Each row is a point. The ring and each string are closed loops that go straight from each point to the next, and from the last back to the first. Before rounding, they use only three directions, however many columns there are. Count how often each string passes through the ring. Passing back the other way cancels.

Ring (6 x 3):
[[-11 -28  22]
 [  8   7   1]
 [ -2  29  -6]
 [-22  30   5]
 [-36  20  30]
 [-31 -14  39]]
String (11 x 3):
[[-12  37  13]
 [-20   7   7]
 [-40   8  13]
 [-47  18  53]
 [-37   5  60]
 [-20  -5  31]
 [-16  -6  13]
 [-10 -26   0]
 [-12   1  11]
 [  3  31  16]
 [  6  48  -1]]
Times through: 1

Ring (8 x 9):
[[ 42  17 -16   9   8 -41  -7  -1  35]
 [ 40  31   7  19  16 -38 -12 -25  12]
 [ 29  32  24  27  22 -26 -10 -33  -4]
 [ 10  17  37  32  26  -5  -3 -25 -15]
 [ -3  -6  33  27  24  12   6  -3  -6]
 [ -1 -25  10  15  15  13  12  25  20]
 [ 11 -24 -13   6   7  -3  10  34  39]
 [ 28  -9 -24   4   4 -24   3  26  46]]
String (21 x 9):
[[ 16 -20  13   8  12   4   7  15  27]
 [  3 -43  25   4  13  28  16  27  28]
 [-14 -35  22  19  18  29  17  27  11]
 [-15 -20  19  26  20  19  13  19   2]
 [ -2  -1   7  27  19  -2   6   9   5]
 [ 15  -5  16  16  16  -3   3   2  15]
 [  8 -19  29  14  18  13   8   6  13]
 [ -4 -31  30  15  18  26  14  18  12]
 [-13 -44  23  13  16  34  19  33  18]
 [  8 -36  18   5  12  19  13  25  30]
 [ 16 -26  10   5  11   6   9  20  33]
 [ 10 -41  -9  -2   5   9  15  45  49]
 [  6 -33 -33   3   2  -4  15  55  52]
 [  9 -15 -31  10   6 -16   9  40  41]
 [ 13  -1 -14  17  11 -18   4  19  26]
 [ 26 -11  -3   5   9 -13   3  14  36]
 [ 29 -20 -12  -2   5 -13   5  26  49]
 [ 25 -29 -26  -5   1 -12  10  43  59]
 [  8 -27 -36   5   2 -10  13  52  51]
 [  2 -13 -21  17  10  -9  10  34  29]
 [ 13  -8   1  15  13  -7   5  14  22]]
Times through: 3
String (11 x 9):
[[ 60  29  -8   6   8 -52 -15 -20  35]
 [ 54  51   5  21  17 -56 -20 -42   9]
 [ 46  35  36  20  22 -30 -15 -47   0]
 [ 30   8  26  15  18 -13  -4 -17  11]
 [ 17  12  10  23  18 -16  -1  -6   8]
 [ 21  19  14  24  19 -20  -4 -15   4]
 [ 41  18  22  14  17 -24  -9 -25  14]
 [ 54  28   5   9  12 -43 -13 -25  26]
 [ 53  27 -22   7   7 -54 -12  -8  38]
 [ 44  21 -30   9   6 -51  -8   4  41]
 [ 53  22 -25   4   5 -52 -10  -2  44]]
Times through: 0

Ring (7 x 14):
[[ 20  -1 -21  -8  22 -23  -1  -8 -10   8   7 -17  19 -21]
 [ -2   5 -11 -29  13  -9   2  14   3   6   3  13   8 -21]
 [-18   5  -5 -28   2   8   2  18   9  -1   6  16   1 -18]
 [-22   0  -6 -13  -8  24   1   6   8  -9  15  -7   0 -11]
 [-13  -5 -12   6  -6  22  -2  -8   1 -10  19 -28   6 -11]
 [  7  -8 -21  21   8   3  -4 -19 -11  -5  16 -38  17 -18]
 [ 21  -5 -24   9  20 -17  -3 -17 -14   4  11 -31  22 -22]]
String (17 x 14):
[[  5  -4 -17   4   7   1  -2 -12  -6  -2  15 -28  13 -16]
 [ 27  -9 -26  16  14 -12  -3 -34 -17   0  20 -60  22 -12]
 [ 30  -8 -28  21  24 -22  -4 -27 -20   4  12 -44  27 -23]
 [ 20  -4 -25  16  27 -22  -5  -9 -15   5   3 -15  25 -32]
 [  9  -1 -20   6  23 -17  -3   1  -9   4   1   0  19 -32]
 [ 22   3 -21 -17  29 -33   0   1  -9  13   1   0  20 -27]
 [ 23   6 -16 -46  22 -31   5   0  -4  16   7  -7  13 -11]
 [  5   6 -11 -40  14 -15   4   9   2   9   6   5   8 -14]
 [-13   8  -6 -37  11  -5   3  25   8   5   0  30   3 -23]
 [-24   5  -5 -20   6   8   0  27   9  -1   0  33   2 -28]
 [-14   1 -10  -5   6   7  -1  11   2  -3   6   7   7 -24]
 [-18   0 -10   0   5  11  -2  13   3  -5   5  10   7 -26]
 [-34   0  -2 -12 -14  33   1  13  12 -12  15   1  -4 -12]
 [-20  -3  -5 -17 -21  34   3 -10   8 -13  29 -39  -4   7]
 [ -3  -4 -12 -10  -7  15   1 -16   0  -6  24 -41   5  -1]
 [ -5  -3 -14   3   5   7  -2  -3  -2  -4  12 -15  10 -19]
 [ -5  -4 -15  11   7   6  -3  -3  -4  -5  10 -14  12 -23]]
Times through: 0
String (15 x 14):
[[ 18  -6 -22   5  12  -9  -2 -21 -12   1  16 -41  18 -14]
 [  1  -2 -16   5  12  -2  -2  -2  -5  -1   8 -11  14 -24]
 [  6  -3 -19  11  19 -10  -4  -2  -9   1   4  -7  18 -30]
 [ 20  -1 -22   1  28 -27  -2  -3 -12   9   1  -5  22 -31]
 [  0   0 -15  -4  14  -6  -1   4  -3   1   5   0  13 -26]
 [  2   1 -14 -15  11  -6   1   0  -2   3   9  -8  11 -17]
 [  9   6 -12 -45  13 -17   5   5   2  11   9  -2   7 -10]
 [  2   7 -10 -42  16 -17   4  16   4  10   3  16   7 -19]
 [ -3   6 -12 -22  21 -16   0  21   1   8  -4  30  11 -32]
 [ -4   1 -14  -2  18  -8  -2  12  -2   2  -1  15  14 -33]
 [  1  -1 -15  -3  12  -4  -1   1  -3   1   7  -5  13 -23]
 [ 15  -2 -18 -13  12 -11   1 -13  -7   4  14 -29  14 -11]
 [ 38  -6 -28   1  21 -27  -1 -33 -19   8  18 -56  25 -11]
 [ 31 -10 -30  31  24 -20  -6 -31 -22   2  13 -51  29 -24]
 [ 27  -8 -26  12  14 -13  -2 -32 -17   1  20 -58  22 -11]]
Times through: 1

Ring (9 x 14):
[[  6  -8 -12 -10  -2   2   7  -6  -5 -21 -21   5  14   1]
 [ 18  10 -10 -14   4  -5  -8 -15  21 -12 -10  14  21  17]
 [ 18  16  -1  -6   9  -7 -23 -16  33   0   3  18  19  26]
 [  8  12  12   8  10  -4 -31 -10  29  14  15  14   9  24]
 [ -4   2  18  17  10   0 -29  -3  15  20  19   8  -2  15]
 [-17 -10  18  22   8   5 -20   4  -3  19  15   0 -13   1]
 [-25 -24  12  19   3  10  -3  10 -26   8   1  -8 -18 -15]
 [-21 -30   2  11  -3  11  10  10 -34  -7 -13 -10 -10 -18]
 [ -7 -23  -7  -1  -5   8  13   3 -24 -19 -22  -4   4 -11]]
String (25 x 14):
[[-14 -11  -1   4   5   3   1  -1 -13   1  -6  -3 -11 -11]
 [-23 -16   4  11   6   6   0   4 -21   7  -2  -7 -19 -17]
 [-14  -5   3   6   9   1  -7  -3  -5   9   2   0 -14  -7]
 [-11 -12  12  15   4   5 -13   3  -6   8   5   0  -5   1]
 [ -7 -11  12  14   3   5 -14   2  -2   6   5   2   0   5]
 [ -4   4   1   2  11  -2 -13  -8   9   9   4   6  -5   3]
 [ -5  12  19  16  16  -4 -36  -7  25  29  26  10  -8  16]
 [ -2   1  30  29   9   2 -42   1  22  26  29  10   3  26]
 [ -2  -3  24  23   6   3 -33   2  14  18  20   8   5  21]
 [ -3  -1   8   9   7   0 -17  -4   8   8   7   6   0   9]
 [ -5   6   6   6  12  -3 -19  -8  13  14  10   7  -6   6]
 [ -9   3   9   9  12  -1 -19  -6   9  17  12   5 -10   4]
 [ -7 -10   9  12   4   4 -12   1  -3   5   3   2  -1   4]
 [-28 -31  27  36   0  14 -15  18 -26  17  12  -9 -16  -7]
 [-38 -39  21  33   0  16  -2  21 -43  13   4 -16 -27 -23]
 [-38 -39   9  22  -1  15  12  18 -49   3  -8 -18 -27 -32]
 [-33 -52   8  22 -10  20  20  24 -60 -12 -19 -20 -15 -31]
 [-14 -31   5  12  -6  12   6  11 -29 -11 -14  -7   0 -10]
 [ -6 -13   0   3   1   4   0   0 -10  -6  -9   0   1  -3]
 [ -7 -11 -11  -6   2   2  10  -4 -15 -11 -17  -2  -3 -12]
 [ -9 -29 -11  -3  -8  10  21   6 -34 -26 -29  -7   4 -17]
 [-10 -42  -1   8 -14  16  19  15 -42 -28 -29  -9  10 -13]
 [ -9 -30   2   9  -7  11   7  10 -27 -16 -17  -5   6  -7]
 [-22 -52   1  13 -15  20  25  21 -57 -26 -30 -16  -1 -25]
 [-23 -31  -3   7  -3  11  17  10 -39 -10 -18 -12 -13 -25]]
Times through: 1
String (23 x 14):
[[-10 -17   9  13   1   7  -7   5 -11   1  -1  -1  -1  -1]
 [-14 -22   9  15   0   9  -3   8 -19   0  -4  -4  -5  -6]
 [ -8  -7  -1   2   6   2  -3  -3  -6   0  -4   1  -5  -5]
 [-18 -20  -6   2   1   6  12   3 -27  -7 -15  -7 -12 -20]
 [-18 -41  -2   9 -11  16  21  15 -46 -22 -26 -13  -1 -21]
 [ -7 -27   2   8  -7  10   6   8 -24 -16 -17  -4   7  -5]
 [ -3 -11  -2   1   1   3   0  -2  -7  -8 -10   2   4  -1]
 [  3 -19  -6  -2  -6   6   7   1 -13 -22 -21   2  16   1]
 [  1  -9   0   2   0   3  -5  -2  -2  -8  -8   4   9   5]
 [  5   8 -11 -12   9  -5  -3 -14  11  -5  -8   8   4   3]
 [ 22  17 -18 -23   6  -9  -5 -21  26 -16 -15  17  22  17]
 [ 24   8  -4  -9   1  -4 -15 -13  26 -14  -8  17  31  28]
 [  6  -4   5   5   2   2 -13  -3   8  -3  -2   8  13  14]
 [  7   9  -1  -4   9  -4 -15 -12  18   2   1  11   7  13]
 [ 14  23  -1  -7  14 -10 -25 -19  36   9   9  18  10  22]
 [  1   8  -1  -2  10  -4 -14 -11  14   6   3   9   0   7]
 [  8  19  12   7  15  -7 -36 -14  36  21  21  16   4  26]
 [  1   3  32  29   9   2 -46   1  26  27  31  12   6  30]
 [ -6 -10  21  23   4   5 -26   5   4  14  14   5   2  14]
 [ -7  -2   7   9   8   1 -15  -3   4  10   7   4  -5   4]
 [-15   1   9  11  13  -1 -17  -4   3  20  13   2 -18  -3]
 [-29 -19  22  28   8   9 -16  10 -18  24  16  -7 -25 -10]
 [-24 -29  20  28   0  13  -9  15 -25  10   5  -8 -13  -8]]
Times through: 4

Ring (10 x 14):
[[ 15  -6  -2   0 -16 -12  -1  -6  -6  -6   3 -13   4   5]
 [ 10  -9 -11  -7 -22   2  -4  -9  -2   2  10 -11   0  -2]
 [  1  -4 -12 -16 -23   6  -9 -11   8   5  15  -5   0  -4]
 [ -7   4  -7 -19 -17  11  -6  -9  12   7  17   5  -4  -9]
 [-11  10  -1 -16  -7  16   1  -6   9   8  17  14 -11 -14]
 [-13  16   8 -10   4  14   9  -1   3   5  13  20 -16 -16]
 [ -7  21  18  -5   8  -7   8   1   3  -5   6  17  -6  -5]
 [  0  22  22  -4   4 -27   1  -1   6 -13   1   9   7   7]
 [  9  15  18  -2  -4 -37  -5  -3   5 -17  -1  -3  16  15]
 [ 13   7  11   0  -9 -32  -4  -4   1 -15  -1  -9  14  13]]
String (28 x 14):
[[ 12  13  19   3  -1 -36   1  -1  -2 -18  -4  -3  12  13]
 [ 12  22  28  -1  -2 -59  -9  -3  10 -26  -7  -6  28  26]
 [  7  11  15   4   1 -18   7   0  -6 -11  -1   2   0   3]
 [ 10  18  24   0  -2 -47  -5  -2   6 -21  -5  -4  20  19]
 [ 13  20  25  -3  -6 -60 -12  -4  11 -26  -6  -8  30  27]
 [  8   2   7   7   1  -1  13   1 -16  -5   1   2 -11  -5]
 [  6   4   5  -1  -6  -7   4  -3  -4  -5   5   0  -2  -1]
 [  6   5   4  -4  -9 -11   0  -5   0  -5   6  -2   2   2]
 [  6  -2  -1   2  -6   7  10  -2 -12   0   6   1 -12  -8]
 [  5   5   3  -9 -14 -14  -6  -7   7  -5   7  -4   7   5]
 [  9  -9  -9   2 -12  15   9  -4 -14   4   9  -4 -14 -11]
 [ 11 -17 -20  -7 -26  15  -2 -11  -6   7  13 -13  -6  -7]
 [  6  -8 -18 -22 -36  -5 -21 -17  18   4  17 -15  13   5]
 [  1   4  -8 -27 -32 -18 -26 -17  29  -1  16 -10  21  11]
 [  0   2  -4 -10 -12   6   0  -6   2   3  12   2  -6  -7]
 [ -1  -4  -9  -6 -10  25   8  -5  -7   9  14   5 -19 -17]
 [ -5  -3 -15 -17 -20  21  -4 -10   7  12  19   2 -10 -13]
 [ -5   3 -13 -31 -31  -3 -24 -17  29   6  21  -5  13   2]
 [ -1   7  -4 -23 -24 -14 -19 -13  23  -1  14  -5  15   7]
 [  1   5  -1 -15 -17  -9 -10  -9  12  -2  11  -2   7   3]
 [  5  -3 -12 -21 -31 -10 -20 -15  19   1  15 -12  15   7]
 [  9  -6 -12 -17 -31 -14 -19 -15  15  -1  12 -16  16   9]
 [  8   2  -2 -13 -22 -20 -14 -11  12  -6   8 -11  15  10]
 [  8  -4  -3   0 -10   4   6  -4  -9   0   7  -3  -8  -6]
 [ 15  -9  -4   7 -10   0   9  -3 -17  -3   3  -9  -7  -3]
 [ 18  -6   2  10  -8 -10   9  -2 -18  -8  -1 -10  -3   2]
 [  8   2   5   3  -4  -5   8  -2 -10  -5   3  -1  -6  -3]
 [  8   4   7   4  -2  -7   8  -1 -10  -6   2   1  -5  -2]]
Times through: 2
